Each wall is flat, endless, passes through zero and stands at right angles to its row. A trip goes straight from one point to another. List the walls that it crosses, first one first.
In the rows, 128 means zero.

Walls:
(1): [144 160]
(2): [128  91]
(3): [136 118]
(4): [155 133]
(5): [144 128]
(6): [142 138]
(7): [166 150]
Trips:
[141 173] to [163 190] -> none
[124 171] to [151  93] -> 5, 3, 2, 1, 6
[142  77] to [115  63] -> 4, 5
[ 67 178] to [116  78] -> 1, 2, 3

Walls:
(1): [169 151 183  99]
(2): [ 86 106 114 128]
(3): [121 130 187 129]
(4): [224 150 113 175]
(5): [ 93  82 101 164]
(6): [169 123 116 146]
(7): [ 89  77 134 148]
(8): [101 101 208 159]
(9): [131 143 161 171]
(10): [136  86 155 142]
Trips:
[103 161 108 163] to [127 145  75 159] -> 6, 9
[158 179 184  97] to [119 144  94  82] -> 8, 9, 4, 3, 2, 1
[159  92 105 120] to [182 122 166 107] -> 1, 7, 5, 3, 8, 9
[100 115 168 108] to [107  68 150  84] -> 9, 5

Walls:
(1): [111 165  99  89 143 100 133  89 181]
(2): [ 47 164 116  89 142 143 110 135 119]
(3): [144 133  92 108 119 104 123  92  89]
(4): [111 183 169  99 170 114 164 137 147]
(5): [ 98  98 180 181 162 155 133  97 131]
(6): [162 110 124  77 201  96 129 122 192]
(7): [229 174 131  73 131 183 152 142 179]
(8): [151 122 145 104  92 217  97  76 134]
(9): [106  63  97 103 148 158 111 137 164]
Trips:
[157 123 228 114  97 125 160 151 167] to [155 171 106  97  88  74 144 127 139] -> 5, 1, 8, 3
[128 114 110 140 177 112 170 141 105] to [ 90 137 137 111  86  84 198 175 101] -> 9, 5, 2, 6, 3
[175 191 142 167 144 165 145 107  34] to [116 116 202 110 109 167 137 142 115] -> 3, 2
[102 102 131 129 128 156  45 121 154] to [112  85 111 107  42 174 139 112 142] -> 6, 5, 7, 3, 2
[121 123 107 121 148 136 111 100 122] to [ 95 117  95  49 170  74 130 122 154] -> 5, 4, 8

Walls:
(1): [103 202 171 169 119 110 118 131 133  74 185 126]
(2): [140  89 166 184 127 144 181  81 104  90 140  50]
(3): [133 177 162 105 137  80  55 113 119  71 227 110]
(4): [ 98  99 125  75 127 135 135  96 172 121 138 144]
(5): [ 92  89 121 163 157  87 137 127 136 119  76 126]
(6): [ 47 102 159 123 112  92 124 131 195 157 153 111]
Trips:
[142  69 125 102 190  77 129 123 119 132 212 104] to [121 128 190 116 153 138 102 154 148 166 137 113] -> 5, 1, 2
[116 120 128 107 117 126 110  76 138  94 101  37] to [ 91 142 196 120 111  88 102 147  89 153 148 124] -> 1, 4, 5, 2
[175 198 101 104  91 164 102  79 144 132  96  72] to [164 123 139 120  73 123 100 192 143 172 135  58] -> 2, 6
[156 131 158 105 168 112 135 149 161 212  63 201] to [160  93 141  83 106  89 134  86 181 118 160 103] -> 5, 3, 2
[174  79  81 185 142  73 145 119  86 133 115  78] to [132 116 202 165 170 159 104 105  75 114 151  87] -> 3, 1, 5
[122 157 157 136 168 125  62 167 128 110 165 108] to [138 162  73 171  83  85  44 178 118 113 163 175] -> 6
[146  63 130 172  96  53 122  69 125  89 148 165] to [117  92 166 146 156 135 123 146  95  61 140 122] -> 4, 6
[ 99  79 116 132 144  61  93 128 120 115 116 156] to [135 149 107 139 123 113  93 156 222 172 162 103] -> 1, 5
[151 119 165  87 110 143  95 105 148  86 178 131] to [156 122 127 121 105  93 172 116 163 126 115 115] -> 1, 3, 5

Walls:
(1): [166 157 103 113 135 157  99 161 115 126 107 148  97 128 148 147 125 133]
(2): [115 127 158 124 140  44   7 167 166 139 101 153 177 126  98 126  44 106]
(3): [138 134  85 172 136 152 143 140 163 135 132 132 134 112  88 131 150 136]
(4): [123  97 104 145  91 110 153 149 133 105 127 120  96  89 174 166 111 106]
(5): [112 115 149 114 121 137 138 115 139 137 123 180 144 155 141  69 113  93]
(6): [ 93 125 175  99 151 146 126 111 127  98 162 122 146 107 112 128 113 125]
(7): [160 125 153 115 134 154 119  87  94 140 113 146 178 101 168  99 105 143]
(8): [139 136 162 155  84 154 190  85  73 120 135 115 164 104 105 145  72 119]
Trips:
[171 128 145 181 191 142 134 106 106 208 123 119 165 132  59 116 128 134] to [115 201 142 153 189 111  89 164 129  75 158  73 145 140  36 121  96  83] -> 6, 7
[ 89  98 129 129 107 126 101  78  78  61 104 127 107 113 147 170 120  98] to [104 101 192 138 165 173  90 138  82 133  71 161 151 131 147 152 140 147] -> 2, 1, 5, 4
[104 150 178 117 154 195 101  95 119  98 175 138 160 115 109  72 159 115] to [132 116 120 136 168  71  77 107 122 135 178 111 169 107 208 140  96 177] -> 2, 8, 5, 4
[144 147 145  81 137 140 140 178 168 137 165  88 150  79  63 128 114 112] to [108 146 126 139 149 155 206 107  30 138 121 139 126  79 127 149 118 127] -> 2, 7, 4, 3

Walls:
(1): [ 76 127 164  83 110 151 139  91 167 129 164  75 150 155 142 168 146 106
  77   7  96 153 122 105]
(2): [114 111 168 128 157  95 118 123  62 151 138 127 117  84 120 120 130 112
 195 142 131 135 108 153]
(3): [124 200  91 167  97 154 173 141 148  95  88 169 156 118 124  94  99 117
  75 180  61 149 124 134]
(4): [141 112 118  74 122 111 153 133  89 146 119 128 159 126 102 194 155 126
 102 128 110 150 174 131]
(5): [104 171 145 117 117 120 132 165 134  83 143 168 110  92 125 101 125 171
 194 139 156 141 139 154]
(6): [ 97 183 130 127  36 132 125 125 120 171  94 103 164 161 109 141 177 144
 121 121  92 138 124 156]
(7): [ 89 118 137 178  88 137 114 192 177 128  85 110 127 108  70 169 111 146
  90 193 140 135 109 101]
(8): [189  96 126 117 136 133 141 149 143 129  68 108 179 131 117 158 149 159
  77  88 126 147 107 142]
(9): [163 112 129  92 139 125 140 173 145  99 128 105 133 123 119  94  95  88
 126 127 134 105 136 114]
(10): [155 133 150 151 134 100 137 150 127 101 139 141  67 202 140 163 165  95
 102 141 106 184  89 141]
(11): [150 165 151 122 133 108  87 147 167 140 121 106 232 109 108 153 130 147
 167 120 143 158 108 154]
Trips:
[148 183 119 155 165 128 112  91 114 112 130 113 114  51 119 108  63 111
 131 121 101 134 135 123] to [141  86 109 155 115 135 109 112  92 103  99 112 163 147 129 162 105 137
 136  94 157 108  69  83] -> 5, 8, 3, 7, 1, 9, 2
[135  87  97  65 126 120 133 106 106 146 151  99 135 142 117 121  92 138
 106 147 148 145 111 142] to [171 106 198  75 154 117  97 198 149 121 123 168 152 167 141 208 172 133
 137 133 132 171 109 174] -> 11, 10, 5, 7, 6

Walls:
(1): [ 73 107 132  47 134 162 115 138 157 167 134 150 157 181 157 134 114 159
  91 104 155 158 122 117 129 170 104 142 111 125 128  75 168  90 107 158
 137 107 158 103 142 154 144 126 138  92 137 179]
(2): [ 74 208 126 150 176 152 115 152 167 108 131  41  96 103 155 123 156 186
  58 169 127 108 137 135 126 126 192 105 113 237 176 144  95 126  98 200
  61 140 123 143 104  29 127 142 144 117 159 129]
(3): [145 131 105 172 153 142 177 125 140 105 101 133 135 158 176 114 132 104
 126 112 127  70 135 126  70 126  63 104  58 128 216 110 206 104 107 107
 184 144 121 120 142  62 118 129  79 155 156 105]
(4): [128 102 126 140 150 159 181 119 176 168 128  90  87 165  91 160  96  82
  80 100 110 167 119 143 223 179  62 114 138 113  47  80  89 180 131 131
 132 146 127 117 114 176 173  90 122 176 124 165]
(5): [155  96 177 169 165  31  95 119 116 124 131 121 159 137 103 133 224 109
  94 121 115 154 158 120 141 179 112 117  84 177 111 126 136 125  61 124
 125 148 127 142 124 122 176 109 123 121 101 156]
(6): [136  78 101  94 130  90 107 135 113 170 114  93 133 180 173 149 159 152
 157  95 122 122 137 172 161  84 142  92 162  90 132 116 118 142 132 136
 103 151 133 103 112 167 146 116 105 119 116 151]
(7): [162  97 124 146  78 160 142 116 133 182 130 132 145 149  92 111 115  95
  34 153 134 102 168 143 134 132 145 167 173 111  89 141 106 136 147 206
 132  74  87  92 184 161  81 100 100 109 122  44]
(8): [ 56  94 171 133 214 132  76  96 187  99 106 138 105  82 132 115 191 137
 133 172  67 114 146  94 123 205 124 149  91 124 167 146 127 142 166 166
 114  98 147  93  99 143 135 134 100  75 112 159]
(9): [163 130 140 137 109  96 199 105 117 163  94 138  85 124 163 159  94 120
 156 100 104  46 152 115 160 166 195  98 111 128 129 173 108 149 125  82
 152 174 114 137 119 136 168  98 201 113 182 124]
Trips:
[162 141 145 169  76 104  79 112  48 150 147 181  78 200 173 135  65  83
  72 129 148 103 123 153 146 116  82 156 131  87 111 113 167 135 109 114
 147  77 122 115 134  84 158 148 121 235 112  85] to [150 122 167 139 176 154 122 100 186 102 103  60 101 182 125 124  93 167
 118 135  48  83 195 148 169 149  80 143  72 102  36 179 149 159 113 115
 160 141 178 176 102  91 108 124 148  63 110  93] -> 9, 5, 8, 2
[123 173  92 165 159 138 103 124 179 159 153 116 166 175 158 115 130 141
 135 132 109 140 112 104 124  56 164 180 124  48  76 197 158 172 109 101
 139 129 116 129 147  81 125 159 106 103 156 104] to [165 184 121 142 196 166 190 172 145  90 142  50  80 128 208 101  96 150
 138 176 142 113 106 153 110 126 172 122 128 157 183 151 182  78 198 138
  51 143 165 150  86 128 118 149  89 142  65 166] -> 7, 8

Walls:
(1): [148  99 130 127 166 160  98 184  73 109 103 137 109 124 143  79 175 150
 116 151 114  83 121 152  97 101 134  93 107  97 138 112 131 171  59 114
 162 139 164 151 159 124 184  86 109 148 116 150]
(2): [105  47  90 111 175  90 127 159  52 112 120 120  82  98 109 101 104 201
 152  90 121 106 122 197 144  94 165 189 117 142 211 176  95 191 120 116
 165 175 147 104 131 142  86 144  83 128 175 111]
(3): [197 131 119 142  85  45 145  94 109 158 118  82 114 141  97 213 129 172
 123 140  79 112 207  96 171  99 219  65  75 137 123 151 162  99 111 146
 113 241 112 176 146 157  55 135  92 138 120  99]
(4): [109 122 162  94 192 149 173 114 147 157 126 154 127 140  61 154 132  54
  97 165 124 155 125  93  92  85 138 106  94  76 181  85 105  82 120  87
  95 111 114 115 121 172 121 152 116 109 144 140]
(5): [ 75 141 116  98 103 130 150 127  46 152 174 180 116 118 134 140 158 184
  83 145 104 133 111 126 142  88 166  63 137  91 155 185  77  96 128 135
 100 125 125 173 117  70  59 118 114  95 156 163]
(6): [195  71 176 203 120 121 101 147 103 184  76 119 193 124 127  81 159 135
 193 125 130 124  76 119  80 130 188 114  64 141  89 130 188  76  77 178
 162  97 189  85 125 109  64  80 117 151 107 135]
(7): [140 130 246 136 159 160 162 126 133 169 106 120 156 165 203 164 163 109
 101 175 114 117 152 131 144  91  92 127 166 177 108 119 161 142 128 138
 113  94 162  85  73 103 156  88 125  75 168  74]
(8): [ 78 151  71 115 128 118 160  88  67 153 115 122  88 107  72  75 149 153
  98  55  89 128  87 138 171 147 195 160 126 115  96 141 106 212 161  99
 161 202 166 127 145 124 152 106  94 113 103 115]
(9): [ 81  55 119  98 204  75 131 123 140 122 155 101 109 106 152  82 114  87
  73 209 147 126 178 128 191 129 188  69 140 138 130 126 169 147 132 183
 131 159 107 148  83 118 143 127 139 114  75 102]
(10): [159  75  87 147 136 168 109 177 118  77  81  83 164 157 131 108 129 162
 103  98 184 136 128 175 123  27  94 145 162 147 130 154 176  94 126  78
 116 161 162  82  96  71 117  76  87 107 180 132]
(11): [ 84 158 167 137 167 111 108 136 151 142 148 160 139 204 143 135 181 126
  87 174  99 119 125  87 153 109 119 114 144 128  76 140 149 102 135 173
 150 121  89 132 106  57 105 102 139 147 161 126]
Trips:
[135  93 115 129 119 128 164 150 109  61 143  87 151 104 102 127 126 134
 158 170 115 191 135 152  76 141 158 116 117  73 102 142 159  72 153 151
 127 182 147 146  86 103 102 133 169 108 144 201] to [ 65 179 172 181 171 117 132 130 174 139 199 120 137 124 127 124 153  20
 156 185 160 131 137  96 144 141 111 119 134 145 160 150  92 111 185 141
 144  60  81 152 145 170 108 104  73 168 105 116] -> 11, 10, 3, 6, 5, 7
[127  89  81 110  93  70 178 186 103 106 182 135 188 156  63  99 148  97
  77 134 194 104  80 122 142 147 173 169 114 138  70 108 115 128  87 147
 135 139 106  74  92 100 166 139 127 139  61 173] to [112 204 119  59 114 116  87  70 115 180  89  94 132 198 171 110 160 151
 112 149  63 104 152  97  57 128 118 141 146 181 144 125 147  91  88 125
 177 127 106 141 170 157  88 146 133 110 140 195] -> 10, 5, 3, 9, 4, 8, 7
[110 114 100 141 115 122 120 139 119  88 130 173  57 148 134 148 137 164
 139 140 115  91  96  97 166 152 137 134 126 119 175 164 106 108  56  90
 109 163 113  87 165 158 189 170 108 135 156 110] to [206 127 127  71 108  27 176  92  94 106  93  74  96 124 141 131  52 140
 139 148 135 131  66 154 108 149 188 114 162  86 104 123  78 160 143 106
 136 118 183 112  92 124 139 179 150  59 128 152] -> 4, 1, 9
[164 195 113 141 108 128 134 179 192 163 140 119 160  76 112 175 158 138
 151 124 122 128  81 120  75 147 128 142 154 118 107 160 125  98 177 128
 170 209 133 141 117  77 131 122  99  65 157 109] to [144 134 151 141 110 153 133 164  92 209  85 151  95 163 122 169 188 185
 150 123 157 148 118 100 117 111 133 146 146 194 103 165 187 127  99 137
  79 147  57 108 129  98  85 177 105 104 168  68] -> 8, 2
[105 153  69 109 115 112 172 118 145 122 116 154 134  66  11 105 104 118
 208  72 180 107 106  86 133 150 133  95 107  91 111 132  56  67 178  99
  87 185 115  76 120 124  61  73  85 149 125  99] to [196 131  87 163 125 131 154 120 105 140 167 115 135 119 106  75  90 136
  72 145 153 118 119 117 111 109 145 103 125 143  95  81 165 109 170  88
  76 165 142 161  66 150 145 135 199  97 153 186] -> 2, 6, 9

Walls:
(1): [106  90 131  87 105 119 152  59 131 137  93 208 113 166 196  59 129 215
 129 109 109 158 112  83  89 152 139 104 114 174 111 160 132  80  96 157
 133 103 173 129 165 121 172 139  96 137 151 125]
(2): [155 140 122 170 114 147 184 127 113  82 164 142 146 107 142 127 114  84
  82 140 175 158 126 148 212 177 170 154 119 164 187 168 107 107 165 148
 115 143 202  94 128 103  88 131 151 129 162 119]
(3): [138 154 166 167 149 125  77 123 155 106 126 112  80 137 192 123 144 180
 126 104 138 121 158 106 104 125 114 128  80 180 164 149 154 129 177 154
 181 120 169  88 115  77 162 103  36 143 153 204]
(4): [103 175 148 147 126  94 127 130 101  65 106 160  98  95 109 142 111 106
 211 137  77 151  90 110  69  97  93 153 111 113 136 148 146 131  93 184
 126 164 176 107 122 150 137 127 157 106 151 123]
(5): [212 124 141  90 130 118 141 108  97 102 199 117 118 134  70 128  86 173
 142 157 107 156 137 152 173  82 151 172 111 142  93  76 116  94 126 188
 120  90 139 114 201 147 120 102 159 109 130 187]
(6): [144 137 174 132 160 124 137 137 118 132 174 127  87  80  83 133 111 135
  29 110 190 124  93  62 131 188 149 123 146 181 138 144 112 146 129  33
 118 163 143 117 174  93 119 106  74 175 112 165]
(7): [189 118 115 137  58 130 151 115 142 167 186 170 122 118  79 148  49 194
  74 152 135 124 160 113 144 141 137 125 185  84 146  75 109 160 103 105
 127 128 153 165 126 107 160  85 141 109 133 132]
(8): [ 90  51 159 152 134  93  61 129  85 106  56  77  96  88 174 119 108  75
 113 166 145 144 131 116  97 110 143 110  95 116 126 140 126 190 109 109
 133 148  95 201 104 144  88 140  80  94 125 167]
Trips:
[146  35 126 120  70 114 138 117 106 153 143 144 159 146 170 194  90 178
 133 131 122  77 136 103 145 145 141 143 177 133 171 139  98 108 139 162
  96 123 118 118 124 184 139 134 158 179 121 157] to [142 122 174 128 102  78 121 128 152 151 124 132 164 109 179 107 134  98
 189 161 125 121 124 107 101 154  97 133  75  94 111 103  44 141  96  99
 133 164 161 154 115 141 151 102 159 123 110 178] -> 2, 8, 4, 5
[143 165 132 112 146  84  86  78 160  96 153 101 145 139 177 101 157  12
 103 133 103 115 153 135 134 163 124  84 200 141 126 182 158 140 152 167
 151  92 133 167 128  60 109 138 107  92 198 126] to [ 86 118 143 162  57  86 132 116 137 129  73 185  68 156 105 118 136 109
 166 127 149 130  60 121 130 125  94 148 133 121 101 115 139 140 119 121
  84 153  59 110 114 131  85 108 144 141 159 159] -> 4, 1, 2, 3
[106 124 106 124 106 136 138 163 119 162  83 118 130 169  95  97 150 117
  57 131  78 136 128  68 156 106 124  80  94 150 141 180  89 133 155  86
 124 103 126  82 137 164 133 121 173 200 192 120] to [185  78  66 146 155 163 147  55 147  57  77  83  96  99 171 118  98 151
 184 151 120 179 158 109 107 192  67  50  87  87 141 163 160 113 154 135
  55 112 163 117  80 143 154  63 177  82  59 113] -> 6, 4, 8, 3
[144 102 122 218 159  93  29  88 154 124 115 159 111 112 107 141  61  86
 147 184 155 158 137 131 153 133 118 118 125 138 139  63 212 172 142 159
 192 143  99 116 124 177 100 147 155 138 102 149] to [192 145 138 127 148 124 129 142 126 120 165 113 154  51 181 172  96 181
 106 183 132 166 142  87 154  98  70 199 145 138 204  90  66 128 154 107
 187 170 169 138 162  61 204 164 168 161 143 110] -> 2, 6, 8

Walls:
(1): [144 107 122  99 178  61 127  98 126 118 129 198 126  79 104 152 128 115
 159 138  73 143 149  84 170 181 105  93 132 112 187 104 124  82 145 139
 209 144 106  94 177 116 127  82  78 136 153 152]
(2): [ 75 109  99 140 142 141 137 118 155 183 144 194 130 108  71 163  85 108
 129 124 110 133  78 187 119 132 140 104 145 140 180 100 102 135 114 132
  86 160 119 104 130 165  83  77 167 131  90  74]
(3): [155 116 211 169  88 192 130 170 202 149 130 161  85  91 100  79 186 145
 167 148  99 119 135 128 156 161  79 149 160 129 156 158 164  78  59 134
  95 193 152 142 104 154 178  99 118 185  95 156]
(4): [ 90 122 104 179 141 110  98 100 108 138 101 119 147  93 125  99  92 148
  84 136 158 155 186  39 115 131 174  98 144 149 115 105 161  93  81 166
  82  33 120 103 124  77 177 132 117  86 152 137]
(5): [ 91 168  97 108  66 104 119 153 101 142  92 134 123 120 144 179 133 114
 174 160 133 143  76 189  92  76 152 196 140 176 107 162  88 167 157 139
  91 115 138 127  74  94 101 117  96 119 143  52]
(6): [119 104 111  67 146 132  91 112 113 124 152 167 180 175 100 108  98 123
 110 166 181 115  98 142  46 178 125  52  48 145 111 110 112 107 170 137
 120 131 138 117 189 141 169 126 123 170  99  68]
(7): [139 177 109  93 169 113 127 113 135  94 144 173  47 128 143 131 120 118
 127  96 113 117  83 118 112 104 151  96 117 106 130 132 124 138  83 160
 138 156 147  93  37  91 167 130 123 185  78 164]
(8): [108 124 136 167 159  66 116 137 177 188 151 149 183 191 103  94 133 153
  93 101 111  67 113 109  95 117 102 151 183 152 138 157 104 135 120 103
  96 116 101  77 132 135 148 156 129  86  99 106]
(9): [212 129 165  97 157 107 130 108 117 197 131 139 125 132 173 162 157 132
 138 110 108 143 185 104  93 194  46 154 165 154 140 109 116 110 161 147
 134 157 134 119 121  96  88 164 152 140 148  99]
Trips:
[128 137 148 105 171 159 173  79 159 236 171 155 127 172 127 145 167 112
 113 118  99 167 166 180 101 146 109 158 158 141 101 124  83 114  60 123
 160  98 166 180 111 106 128 123 119 203 132  64] to [165 134 132 154 142  90 121 110 160 132 162  82 177 180 117 144 132 166
 143 131 144 167  88 170 118  89 192  92 163 136 122  92  79 123 196 164
 150  73  76 141 144 155 144  82 130 162 129  86] -> 7, 3, 9
[176 136 157  76 193 189 152  96  87 155 162 113  68 121 163 104  96 123
 162 157 117 151  91  92 119 110 127 135 148 143 130 197  70 134 143  98
 132 167  86 159 114 151 171 130  60 110 100 161] to [ 83 196  96 108  88 123 204 117 179  91 129 142 131 116 148  88 147  98
 173 162 166 144 134  62 136 134 104 150  80 102  92 138 169 129  91 132
 191 114 105 163  71 131 176 115 116 144 131 184] -> 9, 4
[133  95  77 115 134  96 155  96  92 160 109 105 178  88 110 152 192  85
 137 150 119 140 143 111 139  84 122 155 188 175 160 141 112 134 120  53
 194  95  90  84 131 101 146 178 179 150 102 147] to [117 166 125 119 144 162 136 129 120 129 109 122 106  90 128 128  99 120
 129 162 111 118 131 175 136 149  84 105 142 138 139 154 108 107 169 147
 231 161  87 188 100  52 137 138 148 150 178  98] -> 4, 8, 7

Walls:
(1): [174 130  92 144 134 110 169  97  51 123 107 126 105  70 131 141 158 151
 105 138  98 159  89 193 127  91  96 180  87  83 117 131 112 160  76 153
 171 124  88  86 132  79 144 164 129 142 115  72]
(2): [185 123 118 109 148 125  84 102 112 149  94 129 145 137 150 171 140 137
  71 123 111 132 166  71 157  58 151 159 113 103 152 139  91 129 123 124
 151 108 155 143 135 103 117 140 108  96 117 103]
(3): [203 136 128  95 152 128 143  89 100 115 177 213 145 131 197 129 114  98
 155 120  88 120  94 151 103  91  55 126 146  78  91 153  87 137  88 109
 169 170 149 147 131 110 124 159 147  71 102  73]
(4): [134 187  87 127 107  89 114  89 128 141  63  99  74  88 108 159 129 143
 141 105 149 118 101  89 217 129 182 143  57 102 131  99  60 117 125 173
 134 144 112 104 111  97 108 115 177  83  74 143]
(5): [111 163  96  50 156 147 108  95 129  86 100  89  52 137 114 168 136 145
 136 149 120 159 149 105  86 120  82 146 163  79 120 182 182 128 149 183
  65  86 170 154 136  87 186 123 179 170 154 165]
(6): [156 107 121 142 153  89  80 158 106 120 162 106 131 120 176 160 126 151
  92 143  84 118 121 200 139 147  86 135 111 100 141 106 131 148 128  94
 158 126  98 183 192 129 127  76 116 103 182 118]
(7): [199 185 130 153 136  87 198 113  93  93 132 108  96  90 101 199 105 157
 104 228  89  67  96  86 119 129 102  98 158  72 100 133  59 179 148 111
 211 194 153 169 129  68 109 165 147 167 153 156]
(8): [142 120  88 123 169  90 126 125 122 110 111 111 140 121  96 146 147 182
 142 123 117 149 165 184  69 122 109  67 105 184 134 145 150 139 189 201
 174 141 134 143 136 132  96 183 122  85  88  91]
(9): [147 162 117 145 109 128 134 131 121 135 126 137  80  83 153 105 127  95
 148  41 159 163 168 132 167 123 195 139 138 126 164 177 111 156 153 115
  76 184  59 176 170 121 153 179 155  72 232 110]
(10): [ 58  55 129  59 181 129 135 173 125  98  94  98 135 114 171 136 114 130
 138 104 162 139  59 137 131 130 144 130 125 147  73 151 171 120 123 137
  56 156 109  82  37 158  95 164 134  88  99  76]
Trips:
[134 137  67 105  95 125 185 119 149 136 105 159 109 102 116 187 118 137
 117  98 145 132  95  72  85 172 139 136 172 248 111 155  80 144 149 149
 149 205 169  74 175  74  93 120 118  33 167 145] to [197 103  94  96 137 157 144 101 191 157 120 123 120  93 131 111 132 155
 126 204 123 156 125 161 104 102 144 147 115 114 145 113 162 140  98 157
 166 178 110 118  95 134 127 147  85 143 104 121] -> 1, 9, 4
[144  98  98 132 151 115 128 168 124 138 117 133 166 134  67 104 118 128
  99 168 136 111 117 184 144 161 196  48 143 148 128 107 119 124 112 165
 170 119 123 191  86 144 162 109  56 150 121 167] to [200 127 134 107  83 175 149 194 159 132  93 176 132  80  81 125 163 147
 176 143  68 134  81 118 113 139 145 142 160 145 147  93 121  94  69 171
 140  61 125 135 143 196 116 128  89  36 154 201] -> 7, 6, 8, 4
[103 198 126  93  93 130 131 123 123  91 114 159 179 151 126 163 139 159
  53 109 138 127 155  87  59 208 139 167 186 151 114 102 159 114  63  96
 111  99 109 101  39  86 161 112  98 143  94 125] to [ 98 140 169  76 158 170 141 137 133 134 136 104 135  91 174 181 117 129
  78 131 179 100 135  97 137 134 164 102 197  98 119 157 108 143 199 124
 107  66 114 122  36 113 130 156  75 155 143 105] -> 2, 7, 9
[117  94 152 156 123 106  95 132 119 159 102 155 135  71  98  72 198 140
 118 166  77 113 136 143 161  83 130  64 130 161 109 166 171 119 104 158
 153  76 174 129 102 161  76 159  83 148 139 206] to [ 97  99 104 138 104 118 123 108 144  87 122 156 189 115 108 197 125 154
  81 161 143 129 115  73 134 116 148 105 107 166 181 186 111 106 104  83
  82 139  93  70 140 134  87 113 147 101 120 147] -> 10, 4, 8
